Each wall is flat, endless, passes through zero and stands at right angles to its row. A trip goes straight from one point to another. List the walls that it crosses, first one first.

Walls:
(1): [ 0.047, -0.036,  0.052]
(2): [-0.022,  0.003, -0.019]
(3): [ 0.052, -0.018,  0.011]
(4): [0.042, 0.038, 0.042]
Trips:
[0.046, 0.031, 0.075] to [-0.003, -0.038,  0.015] -> 4
[-0.063,  0.054,  0.064] to [-0.048, -0.036, -0.013] -> 4
[ 0.055,  0.029, -0.045] to [-0.044, -0.020, -0.027] -> 2, 4, 3
[ 0.001, -0.037, -0.035] to [-0.004, -0.051, -0.017] -> 1
[ 0.046,  0.002, -0.036] to [-0.025,  0.042,  0.011] -> 1, 2, 3
[ 0.007, -0.006,  0.017] to [0.024, 0.031, 0.002] -> none
[-0.019, -0.020,  0.040] to [ 0.039, -0.011,  0.012] -> 3
[ 0.025, -0.044, -0.078] to [0.003, 0.026, 0.042] -> 1, 2, 4
[-0.002,  0.019, -0.076] to [ 0.033, -0.017,  0.000] -> 3, 2, 1, 4
[-0.033,  0.037, -0.038] to [0.033, 0.049, 0.029] -> 4, 2, 3, 1

Walls:
(1): [-0.016,  0.004,  0.046, -0.015, -0.014, -0.015,  0.066, -0.097]
(2): [ 0.003, -0.007,  0.071, -0.051, -0.009, -0.021, -0.001, -0.061]
(3): [ 0.053, -0.002,  0.020, -0.001,  0.019,  0.011,  0.005,  0.040]
(4): [ 0.002, -0.009, -0.048,  0.013,  0.036,  0.050, -0.009, -0.020]
Trips:
[-0.077,  0.044, -0.067, -0.012,  0.002, -0.037, -0.076,  0.047] to [ 0.037,  0.036,  0.045, -0.068, -0.004,  0.011,  0.052, -0.028] -> 4, 2, 1, 3
[ 0.026, -0.041,  0.004,  0.012,  0.007, -0.058, -0.005, -0.047] to [ 0.007,  0.011, -0.044,  0.043, -0.010, -0.066,  0.008,  0.040] -> 2, 1, 3
[-0.040, -0.060,  0.004,  0.023, -0.009,  0.070, -0.074,  0.025] to [-0.062, -0.013, -0.010, -0.008, -0.042, -0.041, -0.001, -0.012] -> 4, 2, 1
[ 0.008, -0.005,  0.020,  0.018, -0.017,  0.024, -0.046,  0.044] to [-0.044,  0.006, -0.034, -0.027,  0.021, -0.018, -0.023,  0.001] -> 4, 3
[-0.047, -0.018,  0.040, -0.012,  0.020, -0.016,  0.035, -0.036] to [-0.014, -0.003,  0.026, -0.014,  0.022, -0.008,  0.008, -0.024] -> none
[ 0.027, -0.037,  0.033, -0.013, -0.008,  0.011,  0.026,  0.007] to [-0.062, -0.012, -0.029,  0.041,  0.037,  0.008,  0.012,  0.044] -> 2, 1, 4, 3
[ 0.010,  0.049,  0.009,  0.015, -0.012,  0.044,  0.026, -0.064] to [-0.014, -0.029, -0.020, -0.085, -0.046,  0.005, -0.034, -0.003] -> 4, 1
[ 0.036, -0.051, -0.017, -0.026,  0.020,  0.036,  0.052, -0.012] to [ 0.078,  0.018, -0.008, -0.028, -0.036, -0.007,  0.011, -0.003] -> 4
[ 0.018,  0.011, -0.015,  0.018,  0.009,  0.011, -0.050, -0.004] to [ 0.014,  0.074, -0.036, -0.018,  0.025,  0.052,  0.064,  0.013] -> 1

Walls:
(1): [ 0.008,  0.023, -0.002, -0.070, -0.015, -0.075,  0.007,  0.013,  0.012,
 -0.021,  0.038]
(2): [-0.022, -0.035, -0.021,  0.040,  0.015, -0.077,  0.047,  0.011, -0.005,
 -0.008, -0.021]
(3): [-0.063, -0.028, -0.030, -0.041, -0.039, -0.006,  0.032, -0.003, -0.006,
  0.044,  0.001]
Trips:
[ 0.014, -0.044, -0.019, -0.007,  0.045,  0.027,  0.010, -0.006,  0.029,
 -0.044, -0.037] to [ 0.041, -0.032, -0.029,  0.013,  0.055, -0.030,  0.002,  0.014,  0.001,
 -0.015, -0.012] -> 1
[ 0.036,  0.068,  0.013,  0.014,  0.046,  0.013, -0.002, -0.019, -0.001,
  0.023, -0.002] to [ 0.007,  0.051,  0.021, -0.029, -0.041, -0.009,  0.001,  0.020,  0.018,
 -0.030,  0.026] -> 1
[-0.090, -0.064, -0.024,  0.014,  0.007,  0.035,  0.003, -0.018,  0.078,
  0.057,  0.054] to [-0.058, -0.098,  0.035,  0.010,  0.024, -0.019, -0.005,  0.009,  0.003,
  0.027,  0.025] -> none
[-0.041,  0.034,  0.056,  0.005, -0.077,  0.005, -0.011,  0.051, -0.039,
 -0.010, -0.005] to [ 0.000,  0.054,  0.003,  0.012, -0.016, -0.026, -0.007,  0.002, -0.004,
 -0.056, -0.031] -> 3, 2
[-0.002, -0.027,  0.010, -0.043, -0.043,  0.004, -0.020,  0.033, -0.008,
  0.023, -0.001] to [ 0.017, -0.003,  0.080, -0.011, -0.091,  0.043, -0.008,  0.005, -0.010,
  0.043, -0.046] -> 1
[ 0.045, -0.018,  0.034, -0.041,  0.032,  0.039, -0.031, -0.066, -0.049,
 -0.008,  0.015] to [-0.059, -0.031, -0.059, -0.008, -0.033, -0.001, -0.025, -0.066, -0.015,
 -0.027,  0.004] -> 3, 2
[ 0.003, -0.032,  0.001, -0.001, -0.043, -0.007,  0.022, -0.048,  0.084,
  0.062, -0.005] to [ 0.012, -0.078, -0.068, -0.022, -0.015, -0.068, -0.003,  0.062, -0.011,
 -0.111, -0.012] -> 1
[ 0.010,  0.002, -0.054,  0.068,  0.029,  0.002, -0.034, -0.003,  0.012,
  0.043, -0.015] to [-0.026,  0.007, -0.009, -0.044,  0.052,  0.039,  0.017,  0.006,  0.007,
  0.006, -0.070] -> 3, 2

Walls:
(1): [ 0.000,  0.009,  0.042,  0.031, -0.059, -0.006,  0.073, -0.008,  0.009,
  0.015, -0.052, -0.047,  0.034, -0.038,  0.032,  0.008, -0.046,  0.068]
(2): [ 0.020,  0.038, -0.042, -0.018, -0.009,  0.004,  0.010,  0.009,  0.003,
  0.016, -0.060, -0.013, -0.013, -0.004, -0.027,  0.020,  0.054,  0.026]
(3): [ 0.031,  0.070, -0.019, -0.039, -0.086,  0.034,  0.020,  0.023, -0.020,
  0.015,  0.005, -0.040, -0.078,  0.099, -0.019, -0.024, -0.013, -0.014]
(4): [-0.052, -0.002, -0.017,  0.070, -0.029,  0.017,  0.054, -0.001, -0.021,
 -0.016, -0.006,  0.056, -0.045,  0.007,  0.007,  0.012,  0.014,  0.028]
(5): [-0.030, -0.009, -0.004, -0.004, -0.039,  0.005,  0.025, -0.003, -0.001,
  0.014,  0.049, -0.018, -0.017,  0.038, -0.010, -0.005, -0.024, -0.049]
(6): [-0.033,  0.008, -0.025, -0.002, -0.032,  0.044,  0.015, -0.023,  0.066,
  0.055, -0.048,  0.015,  0.063,  0.015,  0.003,  0.037, -0.005, -0.043]
(7): [-0.011,  0.045, -0.058,  0.034,  0.098, -0.041, -0.058, -0.010,  0.007,
  0.025, -0.002, -0.001, -0.001, -0.032, -0.049, -0.050, -0.008,  0.025]
Trips:
[ 0.017,  0.049,  0.039,  0.052,  0.027, -0.076,  0.033,  0.028, -0.041,
  0.016,  0.018,  0.040, -0.043, -0.015,  0.010,  0.039,  0.045,  0.043] to [-0.031,  0.001, -0.019, -0.064, -0.030,  0.038,  0.012,  0.024, -0.041,
 -0.002,  0.003,  0.019, -0.018,  0.026,  0.058, -0.003,  0.010,  0.019] -> 3, 7, 5, 1
[-0.021, -0.045,  0.010, -0.023, -0.002,  0.015,  0.008, -0.026,  0.020,
 -0.022,  0.004, -0.018,  0.017,  0.042,  0.035, -0.010, -0.033, -0.070] to [ 0.050,  0.019, -0.007,  0.004, -0.020,  0.022, -0.023, -0.019,  0.008,
 -0.001,  0.006,  0.063,  0.064, -0.023,  0.048, -0.025, -0.040,  0.062] -> 3, 1, 5, 7
[-0.003, -0.106,  0.044,  0.023, -0.021, -0.071,  0.005, -0.055, -0.049,
 -0.007,  0.083, -0.036,  0.063,  0.131,  0.008,  0.009,  0.051,  0.036] to [-0.022,  0.004, -0.075,  0.057, -0.026, -0.031,  0.041, -0.063, -0.023,
  0.033, -0.034, -0.005,  0.059,  0.002, -0.037,  0.029, -0.029, -0.017] -> 4, 1, 6, 7, 2
[ 0.002, -0.012,  0.005,  0.004, -0.003,  0.087, -0.055, -0.005, -0.002,
 -0.037, -0.059,  0.004,  0.002,  0.013,  0.016, -0.035,  0.039,  0.051] to [ 0.000,  0.005,  0.041, -0.073, -0.043, -0.021, -0.043,  0.015,  0.022,
  0.021,  0.008,  0.063, -0.028, -0.017,  0.009, -0.024,  0.060,  0.028] -> 6, 4

Walls:
(1): [ 0.024,  0.021,  0.012,  0.013, -0.004, -0.001, -0.035, -0.003, -0.047,
 -0.035,  0.053, -0.030,  0.021,  0.017,  0.051, -0.028,  0.038, -0.028,
  0.014, -0.006,  0.040,  0.045, -0.032, -0.005,  0.082,  0.004, -0.069,
 -0.067,  0.053, -0.042,  0.013, -0.051]
(2): [ 0.020, -0.012,  0.006, -0.019, -0.055, -0.004,  0.019, -0.010, -0.112,
 -0.019,  0.015, -0.024, -0.009, -0.082, -0.049,  0.000,  0.038, -0.016,
  0.001,  0.079, -0.104, -0.038, -0.032,  0.023,  0.045,  0.016,  0.017,
  0.006,  0.025,  0.001, -0.018, -0.032]
(3): [-0.039,  0.001, -0.024, -0.025, -0.044, -0.052, -0.024, -0.009,  0.046,
 -0.064, -0.010,  0.047, -0.017,  0.080, -0.024, -0.006, -0.035,  0.018,
  0.004, -0.006,  0.002, -0.030,  0.029, -0.027,  0.013,  0.015, -0.023,
 -0.082, -0.023,  0.006, -0.006, -0.030]
(4): [-0.032,  0.007,  0.001,  0.009,  0.018,  0.031,  0.000,  0.063,  0.022,
 -0.010,  0.020, -0.032,  0.014,  0.007,  0.004,  0.052, -0.037,  0.026,
 -0.014,  0.025, -0.012, -0.015, -0.049,  0.002, -0.044, -0.013,  0.039,
 -0.061, -0.005, -0.027, -0.028,  0.033]
(5): [ 0.052,  0.021,  0.022,  0.025, -0.048,  0.083,  0.002,  0.000,  0.048,
 -0.016,  0.074,  0.038, -0.024, -0.021, -0.031,  0.027, -0.013,  0.008,
 -0.005, -0.009, -0.038,  0.000, -0.033, -0.010,  0.076,  0.007,  0.017,
  0.003, -0.016, -0.011, -0.007, -0.023]
(6): [-0.019,  0.041,  0.031, -0.047, -0.086,  0.081, -0.039,  0.031, -0.010,
  0.024,  0.044,  0.036, -0.033,  0.008,  0.017,  0.012,  0.042, -0.035,
 -0.056, -0.002,  0.026,  0.021, -0.011,  0.003,  0.043,  0.016,  0.008,
 -0.030, -0.069, -0.051, -0.013,  0.019]
(7): [-0.058,  0.034,  0.031, -0.013, -0.021,  0.011,  0.046, -0.033,  0.031,
  0.051,  0.033,  0.009,  0.006,  0.041,  0.022,  0.020,  0.021,  0.065,
  0.046, -0.054,  0.067,  0.004,  0.017,  0.043, -0.059,  0.049, -0.052,
 -0.020,  0.011,  0.065, -0.003,  0.010]
(8): [ 0.012, -0.038,  0.009,  0.015,  0.009,  0.117, -0.032,  0.050,  0.009,
 -0.015,  0.033,  0.068, -0.024, -0.043,  0.012, -0.011,  0.026, -0.030,
  0.021, -0.005,  0.010, -0.009,  0.014,  0.058,  0.008, -0.004, -0.037,
 -0.026, -0.002, -0.006,  0.079, -0.023]
Trips:
[ 0.023,  0.033, -0.051,  0.000, -0.035,  0.046,  0.003, -0.015,  0.033,
 -0.050,  0.029, -0.015, -0.008, -0.042, -0.033,  0.022,  0.044, -0.143,
  0.058, -0.030, -0.051, -0.036, -0.028,  0.009, -0.072, -0.017, -0.007,
  0.026,  0.016, -0.022, -0.063,  0.017] to [-0.041,  0.051,  0.029,  0.061,  0.049,  0.009,  0.031, -0.026, -0.034,
  0.044,  0.031,  0.034,  0.071, -0.013,  0.023, -0.006,  0.015,  0.021,
  0.000,  0.036, -0.039, -0.008, -0.014,  0.020, -0.027, -0.020,  0.022,
 -0.037,  0.039,  0.018,  0.027, -0.008] -> 6, 7, 1, 5
[ 0.038, -0.055, -0.025,  0.028,  0.026, -0.013,  0.089,  0.070, -0.002,
  0.005, -0.061,  0.032, -0.018, -0.025,  0.028,  0.000, -0.011,  0.011,
 -0.029,  0.004, -0.034, -0.040,  0.000, -0.039,  0.004,  0.031,  0.021,
 -0.021,  0.016,  0.066, -0.002,  0.006] to [-0.056,  0.056,  0.058,  0.022,  0.031,  0.000,  0.023, -0.015, -0.005,
 -0.031,  0.002,  0.029, -0.011,  0.021,  0.027, -0.038, -0.013, -0.027,
  0.043, -0.023,  0.036,  0.008, -0.019,  0.063,  0.027,  0.013,  0.047,
 -0.025,  0.044,  0.020,  0.001,  0.014] -> 8, 7, 2, 3, 1
[-0.017, -0.027, -0.027,  0.068, -0.059, -0.011,  0.019,  0.018, -0.002,
  0.056, -0.010, -0.033, -0.028,  0.034,  0.021, -0.057,  0.029,  0.023,
 -0.008,  0.017, -0.013, -0.005,  0.023,  0.043,  0.053, -0.002,  0.016,
  0.015,  0.013,  0.054,  0.048, -0.032] to [ 0.031,  0.041,  0.038,  0.043,  0.032, -0.049, -0.003,  0.054,  0.053,
  0.027,  0.003,  0.008,  0.031, -0.028,  0.023,  0.044,  0.047,  0.028,
 -0.025, -0.052,  0.028, -0.018, -0.020,  0.024,  0.007,  0.041, -0.033,
  0.019,  0.020,  0.029,  0.013,  0.027] -> 2, 5, 4

Walls:
(1): [-0.004, -0.024,  0.024,  0.027,  0.010, -0.019, -0.001,  0.016, -0.039,
 -0.020,  0.029, -0.002, -0.031,  0.012,  0.032, -0.055, -0.083,  0.005,
  0.024,  0.041, -0.023, -0.021, -0.030, -0.003, -0.061,  0.019,  0.048,
 -0.002, -0.019,  0.030, -0.009, -0.035,  0.025,  0.015,  0.004, -0.014,
  0.053, -0.019, -0.042,  0.041, -0.006, -0.050,  0.006,  0.027, -0.022,
 -0.001, -0.050, -0.009]
(2): [ 0.029, -0.083, -0.023, -0.007, -0.054,  0.059, -0.025,  0.008,  0.004,
  0.047, -0.008,  0.022, -0.042, -0.030,  0.051, -0.055, -0.033, -0.046,
  0.007, -0.089, -0.005,  0.002,  0.028,  0.032, -0.037, -0.047, -0.039,
  0.021, -0.028, -0.003,  0.002, -0.012,  0.003,  0.029, -0.011,  0.094,
 -0.002,  0.004,  0.010,  0.029, -0.025,  0.007, -0.010, -0.021, -0.036,
 -0.002,  0.027, -0.013]
(3): [ 0.006,  0.018,  0.051,  0.019,  0.028, -0.009, -0.025,  0.060, -0.007,
  0.054,  0.014,  0.056,  0.040,  0.021,  0.027,  0.077, -0.005,  0.001,
  0.002, -0.010, -0.005,  0.025,  0.005, -0.041,  0.007,  0.028, -0.045,
  0.020, -0.040,  0.063, -0.035, -0.001, -0.035,  0.091, -0.007,  0.039,
 -0.049, -0.026,  0.010,  0.062,  0.048, -0.009,  0.008, -0.020,  0.021,
  0.007,  0.039, -0.029]
(4): [-0.001, -0.014,  0.028, -0.012,  0.005,  0.024,  0.010,  0.053,  0.018,
 -0.072,  0.048,  0.039,  0.039,  0.019,  0.065, -0.050, -0.021, -0.080,
  0.025,  0.046,  0.032,  0.075,  0.037,  0.007,  0.011, -0.016,  0.023,
  0.032,  0.029,  0.019, -0.012, -0.034, -0.051, -0.044, -0.026, -0.036,
 -0.068, -0.009,  0.054,  0.025,  0.001,  0.019,  0.003,  0.029, -0.007,
  0.008, -0.002,  0.012]
Trips:
[ 0.004,  0.054, -0.003,  0.014, -0.057, -0.040,  0.090,  0.048,  0.017,
  0.015, -0.009, -0.010,  0.023, -0.019, -0.041,  0.011,  0.011, -0.043,
 -0.035, -0.065,  0.038, -0.047,  0.020,  0.022,  0.050, -0.036, -0.008,
  0.041,  0.013,  0.068,  0.045,  0.036, -0.033,  0.026,  0.031, -0.061,
  0.035, -0.026, -0.046,  0.022,  0.037,  0.027,  0.073, -0.008,  0.027,
 -0.069, -0.043, -0.033] to [ 0.063, -0.057,  0.032, -0.005,  0.048,  0.006,  0.003,  0.042,  0.028,
  0.004, -0.025,  0.036,  0.003, -0.029,  0.037,  0.010, -0.008, -0.053,
  0.008, -0.052,  0.000,  0.010,  0.002, -0.039, -0.030, -0.036,  0.008,
 -0.011,  0.010, -0.011, -0.076, -0.027, -0.007,  0.018,  0.056, -0.051,
  0.005,  0.060, -0.006, -0.024,  0.009, -0.038, -0.026, -0.002,  0.024,
  0.004,  0.042,  0.002] -> 4, 2, 1
[ 0.023, -0.006, -0.064,  0.028,  0.017, -0.054,  0.007, -0.006, -0.009,
 -0.041, -0.075,  0.018, -0.016, -0.001, -0.012, -0.048, -0.015, -0.022,
 -0.011,  0.039,  0.023, -0.021,  0.051,  0.013,  0.038,  0.008,  0.068,
  0.030, -0.033,  0.053, -0.008, -0.008,  0.057,  0.009,  0.024, -0.054,
 -0.011,  0.001,  0.050,  0.032, -0.029,  0.043,  0.000, -0.038,  0.020,
  0.025,  0.043,  0.025] to [ 0.013,  0.043, -0.035, -0.041, -0.008, -0.023, -0.077,  0.034,  0.036,
 -0.052, -0.066, -0.101,  0.036, -0.028,  0.050, -0.010, -0.025,  0.056,
 -0.013, -0.018,  0.086, -0.004, -0.002,  0.044, -0.037, -0.028,  0.004,
 -0.047, -0.012,  0.034, -0.067, -0.041,  0.000,  0.015, -0.041, -0.018,
  0.015, -0.001, -0.018,  0.051, -0.031, -0.050, -0.043,  0.062, -0.055,
 -0.018,  0.033, -0.056] -> 2
[ 0.062,  0.070, -0.041, -0.037,  0.012, -0.074,  0.017, -0.019,  0.037,
 -0.023, -0.045,  0.018,  0.022, -0.009,  0.017, -0.072, -0.028,  0.070,
 -0.020,  0.025,  0.046, -0.062, -0.077,  0.024,  0.041,  0.030, -0.010,
  0.027,  0.002, -0.048,  0.055,  0.017,  0.050,  0.070, -0.004,  0.082,
 -0.062, -0.024, -0.009,  0.004, -0.016,  0.005, -0.019, -0.010, -0.004,
 -0.015,  0.016,  0.004] to [-0.017, -0.011,  0.027, -0.064, -0.054,  0.025,  0.014,  0.022,  0.036,
  0.052, -0.005,  0.017,  0.061, -0.016, -0.018,  0.043, -0.067,  0.019,
 -0.013, -0.043, -0.044, -0.060, -0.002, -0.034, -0.035, -0.066,  0.002,
 -0.043,  0.048,  0.005, -0.060, -0.008,  0.005,  0.003, -0.014, -0.032,
 -0.033, -0.033,  0.009,  0.020,  0.077,  0.007,  0.035,  0.024,  0.036,
  0.041, -0.042, -0.021] -> 3, 2
[-0.047,  0.060, -0.040,  0.037, -0.007,  0.009,  0.053, -0.057, -0.014,
 -0.015,  0.006,  0.007,  0.023,  0.025, -0.074,  0.009, -0.024, -0.017,
 -0.001,  0.023, -0.005,  0.031, -0.034,  0.005, -0.038,  0.020, -0.059,
  0.024, -0.033,  0.005, -0.037,  0.014, -0.018, -0.020, -0.065, -0.028,
 -0.044,  0.022, -0.024, -0.030,  0.002,  0.025, -0.027, -0.001,  0.006,
 -0.008, -0.009, -0.055] to [ 0.023,  0.029,  0.013, -0.017, -0.038,  0.026, -0.026,  0.027, -0.007,
 -0.033, -0.037, -0.036, -0.042,  0.008, -0.017,  0.024, -0.015,  0.009,
  0.009, -0.008, -0.003,  0.012, -0.030, -0.022,  0.002, -0.010,  0.057,
  0.033,  0.003, -0.039,  0.029,  0.015,  0.059,  0.032,  0.012, -0.054,
 -0.026,  0.045,  0.038, -0.015,  0.009,  0.050, -0.025,  0.015, -0.012,
  0.031,  0.045,  0.027] -> none
[ 0.034, -0.002,  0.003,  0.021,  0.003, -0.001, -0.008, -0.017,  0.005,
 -0.034, -0.013,  0.086,  0.041, -0.067, -0.027,  0.002, -0.021,  0.028,
  0.021, -0.041, -0.024, -0.036,  0.009,  0.049, -0.037, -0.023, -0.018,
  0.034, -0.040, -0.036, -0.049, -0.007, -0.033, -0.008, -0.002,  0.027,
 -0.056,  0.000,  0.023, -0.011, -0.023,  0.009,  0.057, -0.011,  0.061,
 -0.043, -0.008,  0.005] to [-0.006,  0.009, -0.004, -0.003, -0.031,  0.047,  0.016,  0.011, -0.022,
  0.045, -0.041,  0.017, -0.028, -0.017,  0.001, -0.068, -0.009,  0.033,
  0.006,  0.018,  0.026,  0.022,  0.007,  0.036,  0.022,  0.019,  0.040,
  0.002,  0.034, -0.033,  0.006, -0.053,  0.076, -0.003,  0.019, -0.045,
  0.010, -0.019, -0.028,  0.062,  0.015, -0.039,  0.027, -0.008,  0.000,
 -0.048, -0.011,  0.012] -> 3, 1, 4
